Each row of a before or after table is a point. One or more steps were done to the points. Then noise was added and the rows were shuffled. The steps act on how far a point lies along the listed directions, d1 being the first. What was done? A step turns or swaps two directions, mirrors them in a line or flattens them onto one, adds a multiple of one to another, or multiplies one. Angles are multiples of 10 degrees, from the lower direction toward the higher: turns from -170 to 170, lines from 10 to 170 but not 90. Use the fewest steps. Two steps may share a direction if one is a turn and the other turns, adds or multiplies; they go together, in the order done. Otherwise the lowest direction goes first.
In the rows, 128 means zero.

Directions:
(1): [143 176]
(2): [176 113]
Before, 13 rows:
[[105 148]
 [116 119]
 [205 128]
 [149 120]
 [ 97 162]
 [ 98 130]
 [109 117]
 [116 114]
 [ 92 101]
 [111 162]
 [244 116]
 [151 134]
 [193 139]]
After, 13 rows:
[[116 130]
 [104 115]
 [192 149]
 [195 158]
 [128  86]
 [142 146]
 [112  80]
 [229 188]
 [152 134]
 [ 82 139]
 [112 140]
 [118 102]
 [108 130]]
Steps: mirror d1 and d2 in the line at 60 degrees

Directions:
(1): [ 86 108 182 129]
(2): [117  98 109  67]
(3): [178  82 149 135]
(4): [155 169 165  91]
Before, 8 rows:
[[ 91 143 150  79]
 [117 176 114 141]
 [132 147 153 135]
 [120 151  98 126]
 [155 124 134  63]
 [143 168 121 114]
 [124  49  76 229]
 [160 109 183 155]]
After:
[[220 204 180  82]
 [ 91  76 145 146]
 [104 190 128 155]
 [153 102 112 122]
 [125 107  87 136]
 [ 68 107 107 101]
 [120 133 118 156]
 [156 104 101 154]]
Steps: turn d1 and d2 by -40 degrees; turn d3 and d4 by 150 degrees

Directions:
(1): [169 131 112 105 115 141 112 103 217]
(2): [155 155 132 129  43  97 159 158 122]
(3): [ 84 155  94 107  95 120 118  53 109]
(4): [ 75 138  78 175 113 142 104 172 159]
(5): [115 209 181 118 141 131  90 141 136]
Before (14 x 9):
[[116 128 129 143 124 108 140 138 120]
 [130  65 124 184 155 150 159 228 127]
 [163 153 159  93  95  85 149  75  63]
 [108 143 114 176 153 150 101 203 179]
 [ 93 198 154 143  74 102 135 156 114]
 [123  93  84 148 123 131 117 118 141]
 [156 143 159  89 103 164 131  81 130]
 [134 161 157 156 163 124 109 192 121]
 [ 90 154 104 142 129 143  93 194 166]
 [122  87  92 151 169 140  88 116 192]
 [161 139 161 157 166 129 127 181 146]
 [159 133  58 151  44 145 126 173 226]
 [145 110 125  94 134 129 155  80 179]
 [104 112 120 121  99 116 131 117  90]]
After, 14 rows:
[[ 83 159  94 131 118 148  94 169 178]
 [112  86  84 145 125 127 122 118 126]
 [ 91  82  63 153 146 128 101  77 163]
 [133 130 140 143 127 109 132 148 135]
 [133 133 151  95 102 151 141  79  93]
 [174 148 191 113 119  86 151 122  49]
 [160  91 107 148 127 168 134 175 230]
 [123 110 145 131 119 120 129 155  94]
 [107 196 179 146  89 108 132 187 124]
 [111  96 109  99 124 113 168  53 119]
 [168 157 134 128 141 134 114 124 201]
 [158 179 155 139 155 136  91 168 183]
 [105 119   9 143   5 128 140  99 162]
 [106 155  92 154 133 152  95 152 213]]
Steps: add -0.5 times d1 to d5; turn d1 and d3 by 70 degrees

Directions:
(1): [122  72 159 126 140 142 164 193 167 137 129 170  68  97]
(2): [112 119 136  89 156 186  96 189 119 115  90 131 201 131]
(3): [112 167 179  51 145 119 106  99 177 161 132 149 109 170]
(4): [112 103 143  84  66 144 117 138  44 137 178 149 111 144]
(5): [126 107 112 120 101  83  28 157 155  96 123 102  97 113]
(6): [115 133  92  60 100 164 173 107 150  81 115  76 103  94]
Before:
[[138 107 139 179  92 114  78 119  77 137 156 136 142 118]
 [136 111 138 158 154 145 139 167 128 138 130 153 124 119]
 [110  93 121 118 129 139 104 160 112 119 113 135 159 110]
 [150  92 132 211 162 116 163 164 114 141 137 158 127 119]
 [130 121 115 104 111 135 100 142 102 112 120  99 158 141]
 [113  91 132 110 157 165 111 200 102 110 121 121 170 123]
 [145 126 139 163 175 187 165 172  61 136 111 144 215 131]
 [128 130  68 133 101 160 168 120 108  96 108  96 147  95]
 [115 149 146  72 119 147 111 101  94 120 126 124 163 156]
 [109 113 153 111 156 133 150 154 132 143 128 158 120 128]
 [121 110 136 165  87 136 159 124  24 145 157 149 132 152]]
After, 11 rows:
[[117  94 195 100 176 145 133 200 195 158 127 194  73 118]
 [138 156  65 152  99 127  75  77  44  68 113  56 218 139]
 [119 114 241  75 214 131 150 186 237 199 119 217  70 163]
 [133 161  48 146 121 148 146 101 131  89  87  70 177 100]
 [129 172 125 171 195 127 138 107 150 143  71 124 191 156]
 [104  53 167 115 152 141 154 218 153 136 126 179  79  92]
 [113  92 130 121 138 102  99 146 174 117 107 138 116 110]
 [128 177 181  69 206 137  38 159 173 141  82 134 199 164]
 [142 151  78 143 109 100  82 100 110 101 110  62 175 142]
 [118  88 144 116 160 111  72 204 186 106 109 115 103 107]
 [139 189 161 155 155  91  72  44 165 160 124 124 160 156]]
Steps: multiply d1 by 3; turn d2 and d5 by 60 degrees; turn d3 and d4 by 120 degrees; add -1.5 times d6 to d3

Directions:
(1): [153 137 149 102 109 152 142 178 156 105 137 153  89 142 220 180 124  58
 148 131]
(2): [ 80  90  85 117 154 137 107 133 147 163 163  62 137 168 146 123 128 117
 218  93]
(3): [164 122 161 174 179 115 194  83 141  94 190 100  94 115 114 164 148 133
 130  76]
(4): [ 72 127  93 114 130 171 145  99 125  85 109  90  79 110 174 161 147 202
 111 178]
(5): [154 136  92 143 173 114 106  72 128 200  89 175 116  68 155 180 107 130
 163 129]
(6): [ 88 190 139 114  73  34 174 111 127 122 117 107 108  95 142 104 107 122
 175 124]
Before (14 x 20):
[[118 143 143 133 120 114 153 122 124 119 130 111 121 120 115 118 128 136
  126 128]
 [125 125 129 131 117 138 127 133 123 110 141 118 136 133 100 116 140 136
  106 128]
 [120 123 138 127 119 126 124 141 120 124 123 112 150 144 103 104 140 137
  101 131]
 [137 108 138 137 138 128 129 135 129 105 143 119 134 142 115 121 145 133
  103 119]
 [ 93 117 116 131 127 143 133 115 125 105 134  90 119 135 133 115 149 172
  113 137]
 [110 131 102 118 122 127  98 120 121 153  93 140 140 111 123 117 112 141
  134 146]
 [134 117 134 132 133 149 122 131 121 122 119 139 133 127 117 131 133 138
  124 137]
 [132 106 120 135 141 137 121 126 128 132 145 113 143 141 108 113 140 144
  129 117]
 [130 113 128 126 125 143 113 132 118 117 142 114 145 144 107 115 138 144
  116 133]
 [129 122 129 106 105 142 121 172 133 121 119 138 137 151 149 121 123 107
  116 149]
 [130 121 129 124 123 143 114 140 122 108 129 128 135 134 138 139 132 128
  110 147]
 [125 110 132 147 142 135 124 129 116 116 151 113 138 142 110 119 131 129
  116 118]
 [106 147 136 123 104  92 157 115 119 106 134 107 114 119 118 109 131 147
  131 129]
 [122 128 109 112 113 142  81 136 117 157  93 148 156 131 112 110 117 136
  115 154]]
After, 14 rows:
[[134 110 120 111 121 155 111 160 141 130 132 133 130 151 163 133 133 110
  140 133]
 [152 126 141 120 112 120 109 167 139 150 135 148 143 151 155 118 123  67
  146 106]
 [149 126 125 121 122 153 111 152 138 134 128 155 131 130 143 151 127  93
  121 130]
 [172 141 169 103 104 167 164 188 173  70 159 146  61 150 247 208 132  41
  141 127]
 [159 116 138 115 125 157 108 160 135 121 140 145 129 149 161 152 128  91
  133 131]
 [139 122 145 124 120 147 134 148 130 106 127 138 127 136 131 131 133 116
  127 132]
 [145 146 158 103 101 141 164 177 166  83 148 138  72 137 226 179 120  55
  158 123]
 [163 112 135 153 165 133 151 115 136 124 152 125 125 128 117 145 135 129
  116 113]
 [149 122 144 140 138 124 125 132 123 115 145 132 144 131 112 133 132 121
  112 124]
 [144 142 124 115 117 102 115 124 125 161 107 163 123 106 144 135 110 103
  148 129]
 [137 105 121 131 139 135  99 137 124 133 115 140 148 138 119 122 136 132
  105 131]
 [126 107 119 131 133 149  99 148 117 134 126 136 139 141 139 128 120 116
  121 140]
 [132 142 128 126 126 121 121 127 122 154 106 145 131 113 127 128 117 118
  135 134]
 [159 122 144 116 131 158 120 163 146 134 120 157 116 137 192 173 131  74
  123 129]]
Steps: turn d1 and d3 by 140 degrees; multiply d1 by 3; turn d4 and d5 by -150 degrees; turn d5 and d6 by -50 degrees

Directions:
(1): [188 127 207 120 146 135  94 149  87 112 130 174 185 163 127 106  82 124
 122 161 138 130 145 136 115  79 100 142 135 211  86  81 134 171 129 178
  86 118 126 100 170 125 127 159 185 183 150  50]
(2): [101  99  91 103  81 169 164 145 150 140 150 162 108 222 160 147  83 128
  89 176 157  83 155 128 138 139  91 124 119 147 110  81 102  64 156 126
 152 168 156 180 131 121 104 142 160  42 199 116]
(3): [118 132 133  93 119  75 176 132  62 166 114 168 125 168 160 116 111 103
 125  30 180 164 167 159 172  80 156 117  86 167 145 143  63 125  77 138
 157 125 113 162  94 132 138  48 155 147 105 138]
(4): [114 204  39 113 129 148  90 105  67 185  83 109 184 145 176 113 112 104
 182 149  91 126 182 100 168 157 112 167 152 172 197 147 142 145 165 113
 144 104 113  98 161 173 115 128 121 100 134 106]
(5): [167 105 128 124 105 166 160 143  93  57 131  74 156 152 162  91 139 127
 147  91  60 107 166 153  37  98  48 134 128 132 129 201 151 100 147 139
 113 109 192 156 119 127 169  74 141 120 120 159]
Before (10 x 48):
[[126 109 147 119 104 117 156 143 138 109 139 138 105 125 130 125 132 137
  111  85 126 122 138 144 102 122 103 116 123 124 119 142 113 116 130 124
  132 124 148 146 111 116 151  88 140 133 134 149]
 [151 149  97 128 141 147 119 122  89 103 118  94 175 126 156 108 130 112
  169 101  59 123 155 140  60 123  78 147 140 137 150 194 140 135 143 124
  119 103 166 125 143 137 146  96 131 144 106 150]
 [140 138  86 156 122 176 106 133 123  87  96  62 179 126 139 122 139 132
  184 140  55 113 144 110  59 140  70 140 151 117 153 181 182 130 167 114
  120 108 159 112 137 138 150 133 114 116 128 146]
 [165 132 113 145 106 171 127 132  96  74 112  69 167 130 171  93 134 131
  169 121  53 111 169 137  56 113  59 144 131 131 147 172 166 112 156 131
  126 106 178 127 135 134 167 109 123 131 128 166]
 [126  94 136 112 120 123 142 133 147 132 150 138 113 158 134 133 107 134
  101 127 144 120 124 141 137 120 131 103 132 135 108 111 103 109 118 133
  125 158 132 158 126 130 123 128 141 126 137 133]
 [134 108 156 121 116 133 160 148 107 117 132 128 140 147 135 115 102 112
  112 113 130 123 156 162 113  98 103 113 120 144 114 120 112 107 112 145
  128 138 145 144 122 119 138 100 153 127 139 131]
 [168  97 181 125 124 131 155 164 133  99 148 155 130 158 134 136 109 133
  104 133 151 128 141 142  98  94 107 114  99 157  90 109 113 131 133 136
  117 132 149 137 122 117 140 120 173 131 142 109]
 [157 110 200 135 134 100 131 143 127 100 145 168 128 129 107 135 120 133
  111 106 151 142 115 150 126  90 139 109 129 141  98  99 117 139  91 138
  114 145 126 148 127 116 138 116 150 175 109 114]
 [146 124 155 116 132 121 141 127  85 116 120 124 150 141 131 109 129 110
  139  98 115 133 147 140 112  96 125 129 127 151 137 147 131 138 115 140
  123 114 137 129 123 140 132  93 135 151 110 136]
 [128 106 151 117 125 125 141 128 121 135 122 166 138 166 138 124 108 123
  108 122 165 136 158 142 145  97 127 128 126 156 109 110  94 124 109 150
  126 139 124 139 140 118 129 129 153 136 148  96]]
After:
[[114 104 113 111  76 158 163 152 159 106 151 149 103 179 149 134 107 141
   97 138 126  88 151 134 100 141  69 124 132 133 112 114 116  76 164 123
  141 146 168 169 126 118 134 117 156  73 185 134]
 [155 118 173 136 143 124 129 124 106  89 127 103 150 105 109 110 153 118
  139 108  89 132 125 135  85 100 123 128 139 127 131 158 157 148 120 137
  105 109 142 112 125 137 139 106 118 166  98 144]
 [105  93  85  88  83 163 158 139 141 149 153 154 114 235 174 142  72 128
   92 164 148  84 163 138 145 134  94 112 135 163 111  88  90  62 152 130
  144 179 156 193 135 138 106 131 163  55 192 122]
 [122 106 114 114  92 173 160 152 124 117 138 123 144 185 155 121  85 112
  105 166 117  91 172 153 108 125  69 123 133 147 115 106 119  76 146 138
  135 155 165 160 137 122 128 121 159  70 182 123]
 [176 157 154 170 191 118  69 109 128  78 117  61 172   9  91 112 189 130
  187 105  35 153  83 128  43 130 123 145 161  89 135 205 186 200 120 124
   81  77 137  64 147 131 159 130  86 229  48 157]
 [119 105 109 108 102 155 153 130 118 134 121 158 141 207 165 119  93 118
  112 137 148 108 186 142 133 106  90 135 129 163 119 117  93  95 133 145
  139 145 149 161 147 126 124 123 159  88 173 100]
 [134  89 153 112  87 144 164 155 144 100 158 179 116 209 141 148  90 136
   87 143 161 100 142 151 122 101  95 108 123 150  93  72 102  77 122 132
  135 174 160 199 128 112 123 121 173  93 168 113]
 [174 144 149 186 150 154  72 113 146  67 110  50 160  35 107 105 172 146
  178 155  40 128 107 112  58 139 104 145 160  92 138 160 207 167 154 125
  101  94 142  65 150 131 160 167  81 186 100 160]
 [153 157 146 195 180 127  50 111 155  88  92  55 172   9  68 131 183 144
  200 140  55 157  76  95  77 147 142 135 168  78 149 175 206 206 136 112
   87  88 106  45 139 136 150 172  72 206  69 140]
 [134  92 112 104  78 188 173 171 152 119 158 167 121 240 171 155  73 129
   85 199 158  81 176 129 109 125  65 123 103 173  95  76 106  73 177 123
  144 164 175 175 135 120 114 139 190  31 213 100]]
Steps: multiply d1 by 0.7; turn d2 and d4 by 50 degrees; multiply d2 by 3; turn d3 and d5 by 50 degrees

Directions:
(1): [128  88 201  88 117  92 168  72 107 110 164 134 127 186 167 104 150 137
 116 150 139 112 156  76 112 126 132 115 149 146 171 160  87  71 119 151
 156 141 134  67  73  69 137 152  75 111  53 157 128 115 133 223 119 133
 125  67 124 142 143 128  91 133 185  53]
(2): [136 136 190 112 123 129 150 136 130 130 118 144  81 155  73  73 130 151
 134 102 122  87  59 102  46 125 201  64  60 141 166 157 149 173 103 113
 152 126 109  97 213 160 107 187 125  78 120 100 165 122  68 115 132 142
 185 173 114 130 129 101 125  75 110 102]
(3): [162 192 208 179 148  74 119 133 112  87 139  72  89  75 116 155 147 114
 140 135  87 138 124  42  85 101  89 163 201 174 158 138 158 138 117  50
 145 153 134 138 137 153  93 145 149 128 160 107  82  73 152 101  90 201
 102 103 129 105 135 115 142 164 162 130]
(4): [102  79 189 101 162  63 154 188  96  98 151 109 130 190 106 133 100 116
 183 187 106 123  69 211  93  93 140 116 123 114 109  94  77  81  68 171
 152 110 123 209 107 145  77 130 174 138 121 104 111 110 141 127 114 122
  80 122 161 153 158 174 174 118 116 152]
(5): [152 172 136 156 152 114 146 186 151 114 149 188 202 122  98 151 158 133
  89 124 160  96 107 137 116 123 151 220  74  98 183 121 120  69 165 147
 112 156 115 101 148 130 198 198 150 121 173 104 156 133 174 183  90 164
 135 162 198 175 143 145 121 186 125 140]
(6): [156 126 176 145 112 170 190 124 169 106 186 110 113 112 106  86 185  57
 120 137 122 102  91 152 149 156  87 114 120 114 117 176 106 121 147 131
  99 107 168  62 117 106 100  70 129 144 161 147  95 155 170 108 104 115
 191 193 128  93 177 205 151  76 195 176]
Before (10 x 64):
[[136 162  70 173 125 132 100 142 154 119 131 104 149  68 156 169 131 110
  125 148  98 168 144 138 184 125  74 183 159 115 107 121 136 130 166 103
  101 137 125 174 109 129 129  66 155 181 178 131  80 116 186 106 113 122
   94 130 126 112 150 143 158 184 130 183]
 [114 112   7 146 144 128  55 141 134 160 101 152 213  97 219 220 100 149
  108 127 180 190 190 174 224 135 107 245 154  81  88  66 139 103 163 167
   98 141 111 203  83 119 189 104 134 182 142 153 127 159 167 166 134 116
   72  98 170 178  94 123 119 226  90 141]
 [146  75 225  88 117  87 171 108  93 110 151 133 116 215 137  96 150 123
  131 159 110  87 106 112 105 120 184  79  95 124 176 151  79  90 108 150
  152 120 134 123 101 100 123 186 110 115  61 132 155 125 121 204 117 127
  162 121 130 139 160 138  98 105 153  79]
 [121 116 142 121 144 122 145 168 121 107 148 164 138 153 107 123 105 131
  141 152 134 119  91 167 107 117 144 158  94 119 144  96  87  76 114 159
  143 147 105 156 136 138 120 173 147 113 136 120 120 141 149 155 110 136
   97 130 174 151 119 135 146 139 123 149]
 [127 122 177 169 119 105 140 124 121 101 147 105 120 120 130 138 161  92
  135 122  95 117 162  99 116 125 110 147 172 148 125 163 117 108 138  92
  122 125 157 124  98 104 106 123 120 140 151 161 109 130 135 129 120 152
  111 117 149 122 130 140 133 129 173 117]
 [ 84  88 103 122 144 134 142 149 119 125 131 103 116 134 115 145 125 116
  162 153 102 138  94 190 132 102 112 107 146 122  88 105 104 131  95 162
  110 114 152 166 128 146  96 115 167 149 146 127 117 113 133  91 113 101
  106 146 120 122 139 156 158 118 113 166]
 [103 111 114  92 125  61 125 133 107 139 116 137 132 154 149 140  95 174
  159 130 113 118 145 120  89 102 134 108 143 138 130  87 131 116  93 130
  159 127 115 179 128 119 100 161 118 113  87 107 142 113  82 141 133 138
   72  82 121 137 113  73 117 131  97 101]
 [ 98 141 145 114 139 114 100 153 103 126  78 127 126 143  84 152  79 172
  150 123 134 124 112 141 102 128 165 135 100 136 128  79 174 139  99 121
  137 135  97 199 169 171 142 171 156 116 128  78 170 100  92 121 145 132
  100 123 116 149 131  99 134 144  70 130]
 [112 111 166 104 164  63 116 147  83 129 103 120 121 175 133 123 109 173
  161 114 107 129 119  90  68  91 182 125 109 140 145  90 152 137  82 135
  170 147  95 162 146 168 106 180 138 112  99 105 154  78  77 146 109 138
   82  90 121 163 109  93 128 128 108 102]
 [149 125 147 123  88 183 188 124 173 124 167 121 105 147 111  59 201  69
  113 138 119 110  43 192 135 168 130  87  56  99  90 174 113 170 140 118
  102  86 145  78 175 160  98  74 132 141 168 116 128 141 127  80 123 106
  224 225 107 100 150 201 177  12 143 176]]
After, 10 rows:
[[150  69 187 102 107 143 183 116 123 115 170 108 116 180 138  92 166  65
  138 163  99 100 101 168 163 147 133  79 110 105 122 156  71 107 125 153
  117  91 166 130  79  92 103 102 127 151  96 155 126 159 152 145 120  91
  185 161 112 112 175 191 124  72 169 142]
 [113  77 175  87 146  82 142  98  95 118 134 107 118 190 170 106 137 149
  151 129 113 131 149  92 116 108 144 115 140 142 132 118 117 105  95 156
  164 138 120 115  80 124 102 135 110 129  71 150 128  96 107 180 109 113
   96  74 108 150 127 130 121 108 167  89]
 [ 69  71  68 101 138 150 119 123 112 148 102 111 105 146 132 139 107 147
  158 131 113 145 114 178 132 110 132  79 141 131  78 105 119 156  93 162
  118 117 141 166 137 143 104 118 147 136 117 135 140 118  97  92 136  87
  103 126  99 119 110 119 139 108  92 135]
 [ 88  98 170  86 130 102 111 107  88 121 101 129 135 175 127 147  88 171
  149 141 140 134 153 127 122 137 150 127 128 139 132  93 142  95  99 145
  146 141 105 176 113 123 156 156 117 117  75 110 160 104 102 176 146 117
   86  76 104 155 135 103 113 148 108  94]
 [109  92 137  77 103  80 159  94 113 135 149 140 132 162 168 113 129 145
  142 138 121 105 161 110 108 120 112  92 151 139 131 117 110  94 103 136
  154 124 129 117  97  79  95 129  85 117  64 140 133 129  96 170 127 121
   97  83 103 121 123 100 105 109 150  86]
 [136 135 161 179 117 121 139 142 134 101 135 101 108 105 108 133 161  95
  141 107  96 116 138 109 112 128 117 136 156 145 121 166 127 133 140  86
  118 120 153 132 124 119  98 123 132 141 171 147 114 133 124 104 117 154
  127 151 143 118 128 142 146 115 161 134]
 [108  73 136  98 130 126 150 152 115 113 143 156 118 180 120 107  92 129
  166 160 124 125  94 194 119 118 139 120 102 124 115  90  69  84  99 175
  148 129 106 165 117 124 102 144 141 118 113 128 110 150 134 140 131 109
   90 121 154 144 116 140 152 112 121 145]
 [124 149  35 143 104 177 103 154 158 155 102 125 132 100 130 128 146 109
  116 126 119 156  88 212 168 156 126 138  80  88  49 104 149 196 149 107
   94  89 117 171 186 199 131  70 169 162 202  97 137 136 121  42 146 108
  161 199 114 120 100 155 178  72  67 200]
 [132 172 100 155 127 109  98 147 135 125 107 117 126  97 133 152 113 155
  137 131  95 150 113 108 121 110 145 157 123 140 139 128 155 152 139  93
  136 150  92 185 159 150 125 133 154 145 157 103 118 102 129 117 121 135
   98 127 120 130 130  94 146 175 101 140]
 [115  93 132 106 136  90 105 133 114 141 117 164 164 171 181 152 112 170
  119 128 176 136 126 132 127 115 184 171 105 101 146 112 124 106 122 175
  145 144  99 155 126 124 165 175 110 125  94 135 160 134 113 207 129 137
  117 108 158 188 110 106 112 173 108  78]]
Steps: turn d1 and d6 by 60 degrees; multiply d2 by 0; add -0.5 times d4 to d3; turn d4 and d5 by -40 degrees

Directions:
(1): [ 96 139 136  68 116  80 197 155  93  51 204 117 169 128  88  47 112 160
 133 145 147 106 118 118 165  97 131 147 135 123  87 191 208 117  81 132
  89 170 133  96 129 153 144 138 167 130 149 103  98  82  86 101 123 175
  54 137  97 110  81 106  95 137 143 120]
(2): [165 153  81 136 134 125 147  91 121 137  86  90 178 121 101 113 202 172
 154 179 203 123 122 135 139 127 122 186  55 104  92 112 190 165  81 134
 136  97 108 183 128  92 123 147 119 177 104 123 165 172 122  97  74  39
 141 120  92 155 131  81 152  87 185 134]
Before:
[[121 115 124 131 133 120 131 123 120 115 153 120 119 117 133 115 119 143
  125 114 115 136 123 119 140 110 143 118 142 134 138 131 142 121 138 133
  132 149 149 107 126 126 107 127 128 122 122 134 112 109 106 125 132 150
  123 147 124 114 116 142 115 133 116 119]
 [166 165  66 128 124  97 160  89 122 128  97  90 199 105  87 105 232 209
  158 186 247 116 117 118 152 129 119 210  29 102  66 135 225 165  59 143
  141  99 109 208 124  98 118 175 141 184 110 117 188 177 116  97  60   7
  122 133  81 160 118  63 151  88 204 142]
 [148 113 109 164 123 155  96 125 158 181  79 130 107 121 154 182 140 114
  135 104 134 160 126 131 118 145 117 125 107 138 157  79  99 127 158 117
  148 102 110 138 134 127 120 124 109 143 117 145 156 164 153 137 130  99
  189 127 151 136 161 148 163 128 109 137]
 [137 125 133 122 145 147 114 136 143 125 113 154 116 138 145 132 113 122
  146 123 118 131 140 151 113 121 123 115 160 130 133 138 101 129 143 132
  126 133 129 121 130 117 122 122 124  97 118 138 116 128 130 130 149 132
  129 122 146 119 124 149 134 134 111 124]
 [157 105 141 193 146 175  64  98 144 219  78 136  75 139 157 204 130 100
  138  99 108 137 162 138 105 164 111 123 150 131 162  68  58 143 174 120
  176  87 133 149 128 111 108 117 110 120 110 142 156 178 162 168 143  69
  190 128 173 148 150 155 148 128 105 130]
 [134 131 133 129 121 144 112 131 138 156 118 124 127 144 140 158 128 116
  132 138 124 128 139 118 127 124 133 136 134 120 123 115 115 140 140 137
  132 103 121 140 117 123 128 129 118 124 130 139 142 142 147 113 136 117
  143 137 139 124 131 117 127 117 133 130]
 [176 115 124 189 145 182  49 108 157 201  52 144  83 118 173 219 146  69
  122  99  81 143 128 135  69 159 135 103 128 133 178  73  24 130 194 125
  193  97 118 169 146 112  94 114  86 114 122 164 147 143 165 160 136 105
  209 116 176 132 166 166 172 139  81 145]
 [140 144 109 126 148 135 135 116 104 141 111 122 141 107 127 125 142 132
  130 140 150 125 126 134 135 139 129 135 116 118 127 114 112 129 137 113
  117 102 138 142 123 122 124 130 117 121 126 130 141 126 136 124 115 118
  148 130 111 129 146 127 144 122 143 124]]
After (8 x 64):
[[133 142 120 124 146 135 133 122 105 136 120 132 132 110 135 123 126 123
  122 131 139 124 127 133 135 137 130 123 129 124 131 120 103 121 144 111
  116 106 141 131 124 129 125 129 117 114 131 129 133 120 138 129 124 137
  142 130 115 123 141 134 140 130 129 120]
 [143 127 124 126 146 150 116 130 142 129 104 149 127 137 139 134 123 128
  151 132 131 129 140 152 114 119 122 126 149 127 127 134 110 134 136 133
  125 127 125 133 129 108 120 123 120 105 112 135 123 140 129 126 141 118
  134 121 138 126 127 140 138 127 120 126]
 [127 120 116 134 136 124 132 116 119 114 143 114 126 115 129 117 133 149
  129 122 127 134 121 121 140 109 143 130 129 129 135 126 151 127 135 133
  134 141 146 119 124 119 104 129 125 133 118 133 121 117 106 117 123 133
  131 146 118 119 117 133 122 126 127 119]
 [153 104 143 190 147 177  62 100 146 218  84 138  73 142 159 207 122  98
  136  94 102 138 162 137 103 164 111 119 159 132 162  72  55 140 175 117
  175  90 136 144 130 116 109 116 111 117 113 144 151 171 164 171 145  74
  189 130 179 146 148 159 148 130 100 128]
 [129 130 136 125 121 143 108 133 139 153 124 127 124 145 143 159 122 115
  129 134 119 126 140 117 127 124 135 132 139 122 126 114 113 137 146 138
  130 108 124 136 117 128 127 127 121 123 132 138 136 137 145 116 139 122
  141 137 140 122 130 117 124 122 129 128]
 [179 115 123 187 145 183  48 105 159 202  51 143  81 122 173 219 148  72
  123 101  82 144 130 136  67 157 135 106 126 131 178  73  30 131 192 125
  193  95 115 172 146 109  94 113  87 115 121 168 148 139 166 159 135 103
  213 117 178 134 165 165 173 138  81 147]
 [112 139 126 104 117  89 149 141 123 100 168 136 146 112 113 106 137 163
  128 126 158 121 122 106 146 125 127 142 120 130 101 170 164 117 107 138
  122 147 135 134 126 148 127 155 160 123 143 117 133 111 116 129 124 126
   88 145 119 124 105 116 114 140 136 131]
 [140 109 118 162 122 154  94 132 159 177  88 135 101 122 157 182 130 107
  132  97 124 161 128 129 118 146 120 120 121 143 163  83  90 121 163 115
  142 109 113 126 133 134 120 122 112 132 120 146 148 156 155 140 137 114
  186 128 153 131 159 154 157 135  99 135]]
Steps: flatten d1 and d2 onto the line at 10 degrees
